Rows are points. To make a cloud, some directions were put in groups of two or more. Within a group, all points are equally far from the middle, so they leave a hole (a ring in 2 directions, a hollow ball in 3). The other directions are filled evenly. Then the cloud was stretched, turned, moved and blurred a little. Count the holes, and give their numbers of directions, smallest first.

Cloud (22 x 3):
-13	-4	-54
-46	-30	-31
-12	-25	38
18	29	26
16	-40	-14
13	-1	-19
27	14	11
33	13	25
56	24	43
26	13	26
31	-10	13
6	-38	15
-34	-56	-13
38	36	24
9	-1	14
35	-11	57
40	-9	6
7	0	29
47	0	31
-51	-45	9
-36	-28	-26
-60	-13	-38
Holes: 0

Cloud (21 x 3):
-60	11	-14
-18	21	14
-9	29	10
23	10	-31
-37	39	-38
20	-5	-27
26	-39	19
-34	-31	-5
8	-36	-9
22	-23	-17
39	-28	1
-22	28	9
12	-32	27
-43	-14	12
-4	-44	5
35	-35	13
33	-4	-21
-20	-31	-13
-47	42	-22
-31	2	18
-3	-10	27
Holes: 1 (3)

Cloud (31 x 4):
10	2	-31	7
25	-8	60	-9
36	-19	43	-9
22	14	-3	-4
-18	-25	27	-2
22	-9	47	1
1	2	-4	14
-46	12	-2	11
-32	17	4	-29
7	15	28	25
-5	-23	-21	-22
-16	-8	-24	10
-27	-8	-8	-27
-42	24	9	22
-47	-2	-35	-6
-4	30	-5	20
10	-18	27	0
-10	-18	-34	-9
-7	-14	-24	17
7	-18	-12	-16
8	35	7	-7
33	-6	49	-1
-28	24	9	-22
24	4	15	-19
-13	39	16	26
30	11	26	27
-45	12	-21	16
2	-21	-1	-3
-36	8	3	-10
-49	10	-18	13
-5	4	7	16
Holes: 0

Cloud (29 x 4):
10	-33	12	-8
-23	6	-46	-19
12	-28	60	36
-31	17	-17	-36
1	-5	-36	-14
-1	-44	18	26
-50	-22	23	-7
-36	-5	-18	-21
-53	8	-3	-18
35	25	24	16
26	16	11	41
30	34	14	21
16	-7	11	49
25	-16	-45	22
8	-29	-13	4
-10	-42	9	9
-30	-12	-39	17
48	1	-21	36
-28	49	18	-18
18	44	9	-18
4	-25	11	45
-36	42	24	-29
24	-39	37	28
6	23	35	27
12	36	25	-28
21	13	-5	52
-3	7	1	-37
-38	13	26	16
-20	41	32	-2
Holes: 1 (3)

Cloud (48 x 6):
21	13	-24	14	-12	27
6	-3	-12	-17	-13	50
-39	6	-18	18	-4	-23
19	11	30	19	-2	-15
-28	-28	3	-3	-40	10
-41	-9	8	-27	34	26
-35	-11	26	-30	31	17
8	23	24	-8	26	-14
-20	-4	-2	12	-16	55
-46	-13	29	-29	20	-17
-8	25	28	1	-22	-24
-20	15	30	-12	36	-23
-1	-3	5	-36	-11	42
29	1	20	-9	24	11
-26	-31	-2	1	-34	11
-38	3	-14	21	-2	-26
11	23	9	-28	-13	-27
3	1	29	31	20	-20
-24	-25	-5	-23	34	33
-30	11	-15	-33	27	-21
-38	-25	37	-20	20	1
-18	17	1	-14	47	-13
-21	20	38	-14	-17	-12
-41	-14	-20	-36	7	20
-30	-23	-14	-41	12	23
-46	-1	-14	-2	-41	12
-15	-37	16	-35	6	-2
-27	25	-13	-36	-18	14
-60	-15	5	8	-7	-8
-30	12	-23	14	33	-6
4	14	-16	-36	8	-28
-28	-26	7	-37	30	17
7	-27	4	-23	39	4
7	24	-34	-13	-8	-2
-18	-28	-26	-2	17	32
-3	7	-18	23	40	10
-57	6	-5	23	19	6
-42	15	-11	-6	38	1
-46	-31	9	20	4	20
-15	-35	14	-19	-26	-2
8	14	2	45	-4	9
22	21	20	-9	20	-7
-17	-36	-12	17	-5	15
17	-22	-8	-36	15	-6
-46	-29	-7	14	7	28
14	-9	19	37	-10	15
-23	1	-8	18	-9	-35
0	-14	0	42	15	30
Holes: 3 (2, 2, 2)

Cloud (52 x 6):
-9	-6	19	-33	6	-3
13	6	-3	-7	-24	-22
31	-18	0	-35	-8	-18
24	10	-14	-12	-15	12
13	8	1	-41	-8	15
-10	-13	-4	-38	32	-16
0	-10	-17	19	-12	-16
-18	23	16	-2	-3	7
-6	22	2	20	-8	0
-24	3	3	-14	28	-17
8	-13	13	-16	11	20
9	-12	-1	-53	-18	7
7	22	7	41	2	10
19	19	-8	-2	-25	15
-8	-1	17	60	26	9
28	17	7	-1	-42	19
-11	-11	8	13	-5	27
6	-4	-2	59	17	13
-10	-15	28	17	8	-4
36	8	-3	4	41	21
-3	12	-4	-26	9	-19
35	-8	3	-30	-9	-7
14	2	-11	-42	6	-12
2	-2	4	-49	3	-2
-33	-13	0	-14	15	-16
14	7	21	54	-19	30
-5	19	-2	0	24	1
32	-14	14	-1	21	20
-31	-1	13	7	-18	-20
-4	14	9	-24	11	-6
35	6	11	40	-9	33
-9	-21	-8	2	-15	11
9	28	24	35	-15	14
-30	2	-4	29	-23	16
30	-16	22	13	23	25
1	-19	5	27	44	20
-40	2	-10	16	-20	19
8	1	-19	-36	23	-15
-31	19	9	-1	-12	19
-6	10	-13	-36	1	22
17	10	20	-36	-5	-27
15	5	-1	-24	32	-6
32	8	10	-6	17	-15
26	-24	12	-11	-15	-17
26	-1	-9	-21	-21	-6
1	6	-10	35	-12	4
-9	12	-6	15	-32	-7
21	-14	9	38	11	17
20	-12	8	-43	25	-15
16	-28	4	10	20	-4
-15	16	8	-14	-12	-24
-16	15	8	-11	11	-9
Holes: 1 (3)
